Rows are points. The last column is the point's height on a tilted bowl or saddle (a function of degree 2), plus a little noise. Count its main directions that bend up, bend down and stay straight.

Points, 9 rows:
0; 49; 30
22; -4; 15
-18; 16; 15
14; 14; 13
73; 15; 59
-18; 0; 13
-23; -4; 15
25; -27; 24
-24; 12; 16
Directions: 2 up, 0 down, 0 straight

Points, 10 rows:
30; 1; 14
35; 25; 48
-19; -52; 52
18; -20; -3
-49; 25; -14
1; 17; 21
-10; 10; 18
17; -10; 7
-5; -32; 21
-28; 38; -14
Directions: 1 up, 1 down, 0 straight

Points:
30; -5; 36; -17
52; 10; 51; 2
9; -3; 29; -19
22; 19; -12; -30
4; -23; 6; -4
-29; 32; -2; -14
4; 6; -57; 29
-7; -32; 11; 7
-26; 12; -61; 71
4; -18; -40; 32
-54; 37; -5; 5
-42; -12; 36; 4
-24; -2; -29; 34
-13; -12; 13; -4
-9; -36; -8; 28
17; 6; 7; -25
-27; -13; 24; 1
33; 20; 3; -34
Directions: 1 up, 0 down, 2 straight

Points, 17 rows:
-13; -5; -38; 20
28; -9; -1; 22
2; -17; -55; 14
-11; 32; 30; -34
-22; -2; 27; 15
53; -48; 0; 3
45; -25; -47; 17
46; 23; 14; 51
-24; -18; 0; 18
-16; 6; 9; 3
-25; -8; 23; 21
1; -16; -15; 6
16; -8; 74; 65
22; -5; 35; 30
-10; 3; -18; 11
20; -26; 11; 15
24; -25; 6; 14
Directions: 2 up, 1 down, 0 straight

Points:
-18; -10; -5; 27; -9
-5; 60; 32; 25; -45
-6; 29; -43; 52; -26
22; 38; 15; 33; -33
-13; 32; -36; -19; -5
-24; 9; -33; -13; -4
31; -24; -3; -10; -26
16; -27; 7; -48; -44
0; -32; -20; 36; -20
2; -8; 2; 10; -6
38; -38; -27; -36; -55
1; -16; 19; 30; -23
-67; -8; -28; 1; -31
-16; -3; -4; -20; -7
-43; -11; 4; 0; -16
24; -25; 35; 9; -38
8; -12; -29; -7; -6
20; 30; -54; 2; -10
-23; 1; 6; 27; -12
-26; -2; -30; -43; -25
-4; -23; -15; 39; -18
-4; 8; 11; 9; -6
-6; -19; -13; -22; -13
66; 34; -5; 6; -46
-9; 23; -3; 51; -28
1; 65; -10; 13; -21
Directions: 0 up, 4 down, 0 straight

Points:
12; -18; -3; 18; -1; -14; 2
58; -6; 3; 27; 2; -49; 39
0; 19; -33; -23; 22; -14; 18
-20; -2; 34; -9; -4; -24; -6
49; -24; -69; 24; 28; -51; 92
15; 10; -7; -62; -40; 6; 26
-17; -17; -16; 32; 10; -37; 20
14; 15; 31; -3; -27; 34; 7
30; 25; 15; 12; -2; 12; -5
-48; -23; -3; -7; -22; 9; -9
-36; -32; 58; 8; -6; -35; 14
1; 71; -14; -40; 8; 13; 44
1; 19; -11; 6; 0; -32; 4
-18; -2; 21; -69; 18; 6; 26
15; -13; 63; -6; 1; -30; 25
-51; 60; 39; 0; -8; -22; 28
10; 30; -7; -18; -6; 1; 0
-30; 22; 7; 10; 60; -8; 19
20; 19; -36; 34; 3; -27; 24
10; -42; 36; 34; -19; -4; 26
35; 33; 26; -20; -16; -66; 53
3; 11; -2; 7; 18; 41; 3
0; 3; 0; 28; 11; -58; 26
4; -4; -35; 0; 3; -28; 12
29; 32; 3; 29; -35; -22; 16
-2; -3; -12; -15; 3; -11; -4
51; -17; 12; -3; -20; -4; 16
9; 8; -3; 8; -1; 16; -7
15; -21; -33; -24; 17; 34; 28
18; -30; -25; -28; -8; 6; 16
37; 30; 16; 31; 28; 2; -2
-11; -8; -45; 38; 2; 10; 27
-36; -40; 4; -33; 4; -36; 0
20; -1; 12; -55; 29; 38; 41
1; 17; 6; 45; 21; -53; 32
-43; 12; 1; -19; -12; -17; -10
-3; -21; -10; -6; -7; 27; 2
-10; 45; -16; 19; -29; -16; 15
-17; 73; -5; -6; -5; -20; 33
10; -3; 37; -15; 25; 4; 5
Directions: 5 up, 0 down, 1 straight

Points, 45 rows:
-25; 16; -3; 6; 10; -33; -24
28; 51; -3; 4; 13; -29; -31
-5; -8; 21; 26; 28; 17; -7
-5; -36; -11; -26; 27; 28; -26
37; 2; 16; 3; -21; -5; -16
16; 10; 5; -1; -34; -2; -22
14; -19; 20; -22; 7; 29; -30
-9; -22; -32; 20; -24; -30; -18
6; -15; -2; -8; -17; -15; -18
4; 21; -2; 4; -2; -38; -30
-28; -40; 15; 57; -24; -29; 28
21; -46; -33; 9; 10; -19; -24
7; 39; -37; 0; 45; 19; -1
-23; -14; -2; -24; -17; -29; -11
-12; -16; -7; -2; -13; 57; -35
-36; -42; -4; -26; 38; -27; 29
13; -8; -15; 16; -44; -40; -40
-12; 37; 36; 17; 9; -42; -39
-27; -41; 58; 9; -8; -16; 40
11; -53; 10; -12; -65; 3; -69
22; 15; -52; 21; -49; 2; -16
47; 2; -39; 31; 16; -2; -29
-4; -7; 39; 5; -41; -21; -15
-17; -46; 23; 2; -60; -81; 5
-27; -28; 15; -22; 32; -10; 3
-15; -16; -48; -2; -1; 52; -12
10; -1; 35; -13; -4; 23; -22
16; -27; 35; -11; -39; 5; -35
4; 28; 39; -6; -9; -2; -21
31; -11; -8; -6; -19; -7; -27
22; 11; 33; 32; 27; 34; 12
-41; 0; 6; -12; 19; -59; -6
29; 22; 6; -26; 14; 16; -10
10; -20; 42; 33; -25; 7; 19
23; -13; 18; -14; -24; 32; -36
-31; 3; 37; 15; 18; 21; -20
37; 36; -26; 8; -56; -18; -36
-28; 25; -10; -4; -35; 2; -20
8; -52; 18; -18; -6; 8; -21
5; -60; -10; 19; -22; -5; -13
38; 34; 68; 29; -22; 16; 40
-9; -18; 31; -16; -9; -5; -14
-9; 7; -16; 15; -1; 19; -8
49; 4; -17; -8; 5; 13; -11
67; 31; -24; -8; -34; -21; -41
Directions: 2 up, 3 down, 1 straight

Points (65 x 9):
23; -38; -26; 0; 22; -53; 7; 68; -21
0; 12; -34; -20; 26; 39; 1; -46; -24
11; 12; -26; -37; -17; -41; 40; 18; -37
44; -10; -15; 13; -15; 49; 3; 28; -38
20; -23; -12; 41; 5; 25; -14; 1; -17
38; -10; -30; 18; 16; -48; 40; -7; 3
2; 42; 15; -9; -31; 32; -29; -58; 18
0; 14; -23; 56; 35; -15; 15; 46; -12
-13; -3; 50; -18; -4; -67; -24; -52; -52
-21; 17; 21; 6; -57; 11; 4; 3; -6
19; -3; 28; 3; 6; 44; 45; 23; -30
7; 11; -26; -27; -12; -2; 20; -18; -18
-36; 39; -3; 25; -14; 20; 11; 1; 4
-10; -26; -5; -38; -2; 8; 45; -2; -22
17; -12; -32; 7; 1; 14; -34; -3; -9
8; -34; -7; -37; -5; 11; 24; 18; -27
42; 14; 6; -3; 10; 6; 6; 0; -6
-6; 22; 27; 1; 42; 42; -26; -1; -16
15; 9; 10; 47; -30; 25; 50; 14; -40
9; 7; -25; 41; -17; 26; 38; -14; -23
34; -12; -37; 17; -10; 18; 18; -27; -22
-18; -53; -12; 28; 49; 17; 58; -10; 22
-12; 7; 23; 36; 32; 8; -3; 29; -5
-25; -9; 21; 16; -18; 12; 38; 1; -11
-28; 41; 50; -25; -5; 41; 25; 31; -47
-60; 17; 60; 13; -1; -26; 2; 6; -23
11; 37; -28; 8; 3; 10; -20; 51; -23
-45; 32; -5; 15; -10; -2; 0; 27; 7
44; 22; -8; 10; 30; -38; 5; -1; -6
34; 39; -3; -18; -20; 7; 4; 1; -16
-21; 31; 34; -4; 4; -23; 9; 21; -14
-11; 7; -28; -6; 41; 54; -6; -61; -35
2; 28; 41; -36; 18; 0; 28; -38; -34
-14; 10; 12; 19; 16; 55; -8; 1; -10
-55; -8; 4; 13; 11; 31; -48; 19; -5
9; -4; -19; -41; 12; 3; -44; 33; -32
2; -63; -44; 56; -23; -25; -16; 3; -54
-9; 13; -3; -9; -25; 20; -55; -3; 19
-11; -19; 55; 30; 0; 48; -5; -10; -29
-3; -26; -27; 42; 27; -35; 21; -16; 14
1; 1; 12; 44; 6; 9; 3; -34; -3
13; 6; -42; -1; -10; -33; 11; 18; -17
8; 32; -10; 41; 22; 11; 25; 19; -12
57; -9; -66; -37; -38; -32; -24; 39; -87
3; -2; 1; 12; 51; 27; 20; 9; 1
-7; 5; 4; 19; 12; 1; -35; 28; -4
11; 11; -38; -2; -1; 7; -18; 22; -11
-11; -7; -28; -4; -14; -45; -6; -33; -15
9; 12; 5; 32; 24; -4; 66; 25; 3
-42; 39; 10; -16; -24; -49; 30; -40; -44
-36; -41; 14; -26; -18; -40; -15; 27; -34
-14; -2; -19; 9; 15; -10; -28; -4; 4
-13; -16; -18; -34; -2; -11; -23; 57; -34
21; 42; 26; -13; -6; 12; 7; 27; -24
-2; -21; 15; -31; -12; -10; -16; 43; -30
16; 23; -73; -1; 1; 1; -35; 1; -26
3; -25; 3; 17; 30; -10; 23; 29; 14
15; -6; 31; 2; -35; 10; 23; -10; -21
-2; 28; 60; -7; 3; -26; -3; 51; -43
-36; 55; -8; -10; -4; 0; 36; -3; -18
-39; -1; -42; 26; 33; 10; -51; 52; -28
10; -38; 4; -4; -27; 34; 24; 5; -31
-10; -4; -24; -13; 0; -3; -12; 32; -9
-1; -3; 6; -17; -25; 0; 10; -11; -11
12; 36; 1; -6; 4; 26; 16; -18; -11
Directions: 1 up, 6 down, 1 straight

Points (75 x 9):
-13; 15; 19; 2; -29; 0; 39; 44; -33
13; 2; -40; -2; -42; -9; -47; 6; 26
50; 28; -23; 10; -22; 27; 12; 77; 26
11; 1; -2; 41; 12; -27; 30; 3; 18
3; 19; -16; 43; -23; -6; 72; -43; 15
22; -10; -21; 2; 18; -2; 11; 18; -1
-14; -6; -28; 59; 15; -25; -34; 1; 33
-8; 22; 9; -21; -1; -3; -13; 23; -8
-34; 15; -16; 35; 11; 36; -4; -24; 21
58; -42; -3; 12; 8; 27; -67; -7; 6
-24; 11; -5; 7; -3; 3; -26; 3; -7
-41; -5; 4; -10; 14; -6; 3; -57; -17
16; -52; 0; 10; -36; -8; 68; -56; -83
11; 8; 27; -24; -38; 12; 11; 12; -11
-11; -23; 67; 4; 29; -21; 15; 14; 0
7; -24; -10; 23; 30; -4; -21; 3; 14
-2; 26; -15; -42; 9; 25; -8; -52; 42
-37; -24; 35; -38; -8; -2; -5; 11; -33
-29; -19; 0; 0; 1; 8; -9; 50; -14
-2; -31; 14; -20; 27; 17; 25; -17; -19
-1; -5; -24; -81; -2; -22; 10; -25; -11
-21; 21; 37; -10; -2; -3; -14; -40; 0
10; 11; -23; -12; -2; -78; 36; 8; -15
23; -33; 14; 6; -2; 11; 15; 29; -6
4; -6; -16; 6; 14; -46; -7; -23; -8
-55; -27; -3; 10; -8; 62; 18; 4; -18
43; -11; 39; -13; -28; -22; -3; 31; -1
30; -39; 11; -13; 16; 28; 23; -8; -18
52; 18; -5; -29; -6; 37; -65; -39; 54
-20; -37; 22; 25; 24; -27; -11; 2; 4
15; -13; -49; -34; -8; 4; 10; -13; -5
-16; -8; 11; 18; -22; 0; 8; -57; -26
-9; 23; -27; -54; -18; -20; -9; -14; 2
-13; -52; -3; 50; -7; 43; -2; 42; 8
56; -53; 24; -32; -1; 27; 33; -5; -30
-9; 4; 16; 29; -16; 55; 10; 27; -3
-9; -18; -16; 7; 8; 11; -43; 12; 8
-19; 16; 4; 22; -20; 1; -26; 28; -8
-30; 23; 35; 7; -6; -3; 35; 7; -14
21; 1; 2; -12; -4; 7; -5; 35; 5
-1; -34; -52; 10; -9; -8; 18; 3; -18
-16; 3; 15; 1; 5; -22; -13; 15; -10
30; 3; 50; -14; 11; 72; 32; -33; 29
-13; -5; -12; 20; -30; 32; 5; -37; -13
-4; -7; -5; 54; -12; 43; 28; -42; 1
8; -48; 57; 32; -50; -6; 18; 2; -47
5; -3; -2; -22; 4; 8; 56; 23; -41
36; 11; 17; 16; -16; 42; -18; 22; 14
18; -16; 64; 47; 63; 7; 11; 9; 68
-34; 8; -1; 13; 47; 6; -2; 36; 10
-16; -3; 20; 33; -15; 10; -1; -60; -15
11; -19; 5; -17; 5; -22; 32; -1; -34
-24; 9; -12; -51; -23; -7; 57; -25; -47
17; -14; -10; -29; -11; -35; -28; -13; -3
-25; 30; 33; -5; -24; 22; 24; -13; -1
31; -15; -6; 7; -7; 5; 33; -10; -22
-17; -12; 40; -45; -45; -19; 12; 35; -40
-22; -17; -7; 19; -43; 11; -13; -11; -27
-5; 55; 26; 30; 0; 52; -35; -3; 49
17; 14; 42; -23; 4; 3; -1; 4; -2
-9; -29; 49; -12; -51; 29; -2; -45; -53
9; -74; 31; -39; -6; 17; 49; -30; -66
39; -4; -64; 21; -7; -6; -10; 3; 23
54; 10; 13; -36; -40; -9; 28; -21; 0
17; 2; -21; 32; 20; 8; -31; 3; 22
8; 23; -59; 15; 5; -5; 14; 3; 3
1; -44; -36; -11; 47; -26; 7; 0; -10
-41; -36; -32; 13; -2; -4; 3; 65; -15
-25; -31; -1; 12; -25; -7; -30; 16; -19
14; 20; -8; 21; -5; -29; -9; -7; 15
-12; -16; -29; 17; -6; -7; 49; 22; -33
-6; 17; 44; 2; -7; 1; 1; 20; -9
-34; -30; 0; 14; 18; 26; 1; -33; -11
-16; 15; 1; 11; 30; -8; 15; -7; 4
-14; 2; 25; 17; 30; 33; -20; 13; 25
Directions: 3 up, 2 down, 3 straight

Points:
-32; -23; 35; 45; 29; -16; -9; -1; 5
-21; 36; -37; -1; -7; 44; 11; -4; 14
6; -5; -14; -13; 2; 16; -8; 11; -13
-30; -9; -4; 9; -27; -40; -36; 38; -21
-1; 33; 38; 6; 25; -20; -3; -7; -16
30; -37; -11; -8; -32; -48; 0; 6; -4
32; 28; 44; -35; 6; 12; 1; 13; 27
-8; -28; 6; -18; -8; -7; 19; 34; -9
33; 3; -97; -21; -10; -16; -52; -16; -61
9; 1; 53; 10; 25; 35; -33; -19; 24
-67; 36; 11; 19; -2; 12; 11; 20; -59
6; -30; 11; -21; -38; 0; -15; -13; 1
15; 5; -16; 18; -4; 7; -7; 69; 31
9; -12; 0; 47; -2; 16; 23; 18; 21
16; 10; 45; -15; -9; -41; -17; -19; 31
-34; 6; 9; 4; -5; 3; 16; -18; -15
-5; 3; 28; 16; -7; -7; 9; 24; 2
-8; 3; 33; 0; -14; -26; 86; 14; 25
14; 13; 2; -28; -14; -24; -37; 33; 21
-38; -15; 31; 7; -8; -3; -12; 61; -34
-17; 15; 35; 14; -16; 1; -6; -26; 13
21; 43; 48; 3; 21; 32; 21; 38; 50
9; -16; 12; 22; -14; -22; -37; 33; 2
26; -20; -62; -34; 1; -23; 15; 5; -38
-33; 21; 21; -1; -25; 15; 30; 3; 4
-55; 30; 18; 31; 38; 69; 12; -5; -14
-29; -19; 43; 64; -60; -7; -9; 49; -67
-7; -62; -24; 26; -8; -23; 33; -14; 60
11; 1; -3; -12; -21; 61; -17; -13; 4
9; -23; 53; 0; -11; -20; -29; 4; 32
17; 27; -41; 11; 22; -34; 1; 46; 46
-7; 19; -28; 17; 36; -27; -34; 6; 11
-8; 6; 36; -30; 10; 13; -4; 62; 20
7; 21; -18; 14; 37; -10; -9; 11; 8
6; 36; -1; 6; -51; -10; -37; 3; 12
12; 3; -5; 19; -56; 22; 5; -12; 17
-53; 8; 12; -14; -11; 18; 19; -32; -32
17; -6; -42; 24; -48; 4; 16; -5; -9
17; -35; 4; 14; -6; 40; 9; -22; 18
-17; -22; -2; 6; -61; -10; 8; 5; -7
9; -5; -53; 4; -41; -3; -27; 39; -28
-16; 20; -40; 17; -29; -45; 6; -43; 4
-12; -16; 6; -26; -5; 24; 12; -12; -12
-19; 40; -48; 14; 52; 21; 1; 12; 17
26; 11; -13; -28; 10; -4; 12; -2; -25
-36; 12; 3; 21; -38; 60; -5; 0; 7
-47; -1; 12; 4; 46; -29; -13; 26; -45
-10; 5; -16; 12; 0; 0; -27; 36; -5
17; 5; -20; -13; -2; -9; -11; -3; -16
39; -15; 24; -41; 55; 1; 29; 2; -33
27; -15; -23; -24; -18; 23; -11; 18; -23
-20; -28; 7; 21; 21; -6; -34; -8; 3
57; 8; -27; 69; 47; -11; -17; 4; 41
13; 6; -37; -7; 86; -30; 4; -49; -10
-17; 40; 36; -6; -14; 13; -8; -44; 13
18; -14; -32; -38; -42; 43; -4; 15; -17
-27; -4; -16; 39; -31; -17; -1; -6; -1
11; 31; 1; 18; 9; -9; -14; -61; 27
-19; -36; 23; -11; 15; -34; -48; 11; 7
-6; -18; 26; -26; -8; 4; -26; -24; 1
-4; 1; 25; 13; -19; -7; -17; -15; 12
-9; -2; -14; 7; -57; -49; 2; 16; -10
-18; 20; 17; -5; 55; 9; -11; -5; -44
-17; -8; -24; 14; -13; -31; 2; 47; 7
-23; -67; 18; -45; 27; 2; 2; 19; -34
14; 45; -3; 28; -17; 33; -9; 0; 21
Directions: 3 up, 2 down, 3 straight
